Every row gives one point. Examples show where two turns around zero, p and q, send a point. Write where each new point lands after one turn and then the other. Backwards means that the second turn is done in reverse. Each puzzle has new turns, and all numbers are rounded.
In the rows, 128 means zero.

Turn p:
[145 140] => [148 135]
[143  95] => [133  92]
[ 96 149] => [103 157]
Turn q:
[ 94 107] => [ 94 148]
[142 170] => [172 135]
[127 123] => [123 127]
[149 111] => [123 102]
Where do these land?
p, then q: [133  91] => [ 93 116]
p, then q: [140 127] => [129 116]
q, then p backwards: [111 165] => [143 166]

Turn p:
[116 116 107] => [136 137 104]
[156  94 131] => [143  88 118]
[128 145 169] => [ 97 120 159]
[113 158 104] => [137 168 132]
Turn q:
[117 159 147] => [157 148 142]
[170 105 145] => [136 105  83]
[120 150 137] => [145 144 138]
[121 140 109] => [115 146 137]
[112  86 102] => [ 87  98 139]
Where do these land?
q, then p: [149 134 171] => [171 107 133]
p, then q: [124  84 141] => [ 88 107 138]
p, then q: [121 148 119] => [143 145 128]
p, then q: [108 144 142] => [141 136 153]
p, then q: [147 104 108] => [106 122  99]
p, then q: [120 154  87] => [142 170 107]

Turn p:
[124  89 153  91] => [177 125 158 113]
[138 111  95 146] => [108  91 127 126]
[120 166 113  92] => [101 166 156 120]
[142 132 140 153] => [130 124  97 128]
[116 143 139 158] => [124 134 102 154]
Turn q:
[111 104 149  89] => [126 177 145 116]
[122 158 110 168] => [142  90 108 157]
[155 109 149 170] => [ 77 106 126 142]
[125 108 116 100] => [133 152 122 101]
[112 155 112 139] => [155 113 118 145]
[144 135 132 100] => [136 130 151 105]
Where do these land?
q, then p backwards: [113 161 124 129] => [109 102 145 131]
q, then p: [129 154 164 116] => [158 141  96 131]
p, then q: [130  96  91 174] => [ 94 160  80 126]
p, then q backwards: [143 126  96 122] => [162 120 135 131]
p, then q: [136 109 150 143] => [117 114 117 101]
q, then p: [116 123 143  84] => [127 172 115 112]

Turn p:
[117  84 137 126 142  98] => [115 106 114 171 146 114]
[106 144 105 122 137 117] => [105 147 120 123 114 110]
[156 121  91 138 123 146] => [162 161 142 130 136 115]
[105 153 129 126  89 145] => [117 140 148 118  92 158]
[167 142 158  63 141 138] => [173  85  88  98 102 123]
[105 132  72 140 127 154] => [123 194 129 133 120 126]
[114 144 155 138 121 131] => [109 114 135 114 127 152]
[154 116 154 157 136 139] => [144 112 140 122 168 144]
[127 116 151 141 135  83] => [103  91 138 143 146 110]
Turn q:
[138 103  97 110 149  90] => [153 137  90  95 151 114]
[107 125 131 149 151 120] => [119 126 129 119 152 156]
[150 134 137 163 152 171] => [156 116 148 153 113 174]
[126 137 152  85 100 142] => [109 106 143 129  99  88]
[134 135 114 160 104 115] => [126 166 128 150 137 131]
[125 134 129  74 117 125] => [118 114 123 103 104  89]
[119 147  85 159 112 150] => [116 167 111 147 102 160]
[127 109 121 130 114 149] => [126 119 110 151 118 128]
[125 127 186 121 152  89] => [129 102 169 104 175 111]
Where do these land?
p, then q: [134 115 152 153 126 124] => [136  99 128 130 139 148]
q, then p backwards: [112 103 124  98 127 134] => [124 134 145 104 151 108]
q, then p: [113 133 135 104 108  90] => [ 94 111 111 129 112 101]
p, then q: [168 137 108 142 168 131] => [160 132 134  77 135 117]
p, then q: [184 130 175 146 110 136] => [176  69 127 139 132 114]
q, then p: [ 90 123 116 156 161 112] => [132 160  80 114 127 142]
p, then q backwards: [ 89 138  62 115 117 141] => [135 169  82 134  78 127]
p, then q: [124 112 143 123 113 138] => [135 123 125 152 121 140]
q, then p: [136 161 136 116 123 148] => [128 104 147 133 110 151]

Turn p:
[135 157 153 135 107 161 126 110] => [106 168 137 123 149 106 136 113]
[103 139 102 114 143  75 143 173] => [167  81 106 114 100 132 166 145]
[145 122 152 162 113 103  92 154] => [103 139  74 141  98 133 126 117]
[102 109  94 139 152 159 158 117] => [159 118 145 143 173 138 114 159]
[126 114 141 111 106 103 152 125] => [125 112 141 128 100  96 124 139]
[148 114 115 122 153 123 141 156] => [160 125 132 147 106 151 131 131]
[107 143 119  99 110 161 111 155] => [122 154 137  90 131 146 151 158]
[127 145 164 162 122 124 124 106] => [113 142 102 134 144  95 119 101]
[129 111 156 141 161 151  89 129] => [132 157 103 116 134 155  87 110]
[140 126  76  93 105 107 165  80] => [110  72 196 144 135 117 145 134]
[147 129 135 130 136 141 108 102] => [111 139 137 130 139 139 111 101]
Turn q:
[124 101 139 172 129 167 150 106] => [124 131 143 138 108  99 106 184]
[152 149 119 121 162 126 109 136] => [104 138 143 139 123 159 149 113]
[115 167  96 116 125 108 129 114] => [130 100 143 107 155 137 160 115]
[126 112 120 127 107 151 140 155] => [114 113 100 132 132 125  99 138]
[121  79 141 156 142 131 165 129] => [140 160 131 141 140 114  90 171]
[162 128 153 149 113 105 126  94] => [157 146 121 150 111 109 168 141]
[108 147  85 142 105 126  74 103] => [154  61 155 130 110 144 144 115]
[124 141 170 119 134 118 135 163] => [110 158 118 135 137 104 118  91]
[125 141 128  81 171 120 139 107] => [118 161 145  81 135 155 147 119]
[122 115 128  97  91 129 112 172] => [129 110  81 127 128 135  98  93]
Where do these land?
p, then q: [ 94 172 116 109 134  93 180 129] => [153 188  89 134 160 143 137 150]
p, then q: [142  79 129 107 131 165  88 101] => [111 108 150 116  72 116 107  86]
p, then q: [118 126 142 109 123 103 138 150] => [143 122  90 129 139 131 132 124]
q, then p: [135 134 106 123 116 126 122 113] => [137 135 144 142 120 131 119 144]
q, then p: [140 134 115 127 103 114 107 113] => [126 129 148 163 123 126 120 139]
p, then q: [149 114 169 135 123 149 102  96] => [143 103 168 111 107 120 146  96]
p, then q: [107 164 111 134 185  98 171 159] => [125 164  89 152 135 163 159 186]
q, then p: [126 168 130 116 105 144 126 147] => [130  88 138 121 139 118 106 148]
p, then q: [120 104 124 168 170 111 115 153] => [118  94 128 155 112 171 129 160]
p, then q: [104 122 136 143 106 153 136 125] => [116 132 144 138 151 139 125  98]
p, then q: [172  91 130 138 112 152 123 121] => [121  98 156 148 108  89 121 111]

Turn p:
[170 148 126 155 143 155 135 133  95] => [ 88 118 142 119 172 129 149 123 152]
[ 81 112 149 119  77 127 108 103 157] => [161 129 110 115  99  89  86 154  96]
[158  90 144  88 142 153 117 152 141] => [144 127  79 112 146 139 150  86 112]
[128 100 123 148 157 128 123 134 116] => [114 122 120 154 140 141 152 136 110]
[160 138 149 117 119 102 103 153 132] => [123 120 129 136 121 107 124  73 132]
[150 147 119 129 107 101 171 162 155] => [124 123 172  96  95 150 131  94 126]
[102 145 149 109 132 124 117 110 126] => [151 118 114 140 121 118 106 140 150]
[119  95  76 114 129 141 136 111 158] => [134 179 112 114 121 161 129 147  98]
[ 86 125  93 157 114 148 183  96 108] => [125 138 157 104 120 143 143 210 128]
[108 121 122 116 120  96 119  99 118] => [132 146 118 149  94 111 124 146 136]
[114 149 129 140 143 151 107 145  92] => [139 119 144 151 173 114 136 137 143]
[159 165 158 144 152 111 117 138 138] => [101  96 138 145 135 135 105  90 151]
Turn q:
[134 128 146 146 154  96 141  87 101] => [159 139 120 109 124 121 158  85 104]
[115 131 136 156 128 114 105  86 142] => [167 123 151 107 105 115 121 123 107]
[117 124 111 105 102 147 155 145  92] => [ 79 114 107 141 137 150 115 110 122]
[127  76 121  83 110 144 158 127 101] => [ 87 110  61 138 115 124 120 119 123]
[155 125 124 133 100 162  99 189 130] => [103 124 138 141 118 166 116 159 189]
[125 125 137 154 163 140 148  99 138] => [137 125 135 107 122 115 170 136  99]
[111 150 127 122 151 129 115  93 126] => [145 148 134 108 135 129 121 131  90]
[150 135 106  72 119 127 110 164 129] => [114 146  98 142 163 139  91 146 163]
[133 147 161 124  95 149 116 183 159] => [ 93 150 165 152 114 121 113 153 178]
[140 144 112 163 133  99 138 106 155] => [161 105 157 111 148 104 141 119 128]
[102 123 126 150 153 102 124 129 134] => [161 124 140 153 128 125 143 128 107]
Where do these land?
p, then q backwards: [142 196 113 109 136  96 120  85 159] => [144 142 156 100  64 128  81 157 117]
p, then q: [120 110 115 149 106 119 154 155 119] => [ 97 143 116 138 114 121 141  94 133]
q, then p: [150 125 130 119 139 115 136 141 146] => [121 128 139 134 114 156 121 115 125]
p, then q: [139 135 175 130  95 148 112  98 122] => [171 120  99 161 144 118  99 132 128]
q, then p: [118 127 130 127 180 147 150 138 128] => [135 111 163 121 134 152 160 142 146]
p, then q: [ 84 134 107 169  93  99 139 134 120] => [117 156 146 159  94 132 134  89 166]
q, then p: [147 112 125 121 118 135 116  75 131] => [145 171 110 123 113 112 141 105 140]
q, then p: [132 107 125 166 149 153 112 159 105] => [132 113 137  74 152 140 139 139 105]
q, then p: [133 135 151  98 207 114 110 141 126] => [105 128 186 117 153 162 130 109 176]
q, then p: [131 125 121 115  82 137 143 139  97] => [143 146 108 139 132 122 103 166 105]
p, then q backwards: [113 102 117 103 103 144 118 143 153] => [120 132 132 119 156 112 110  85 120]
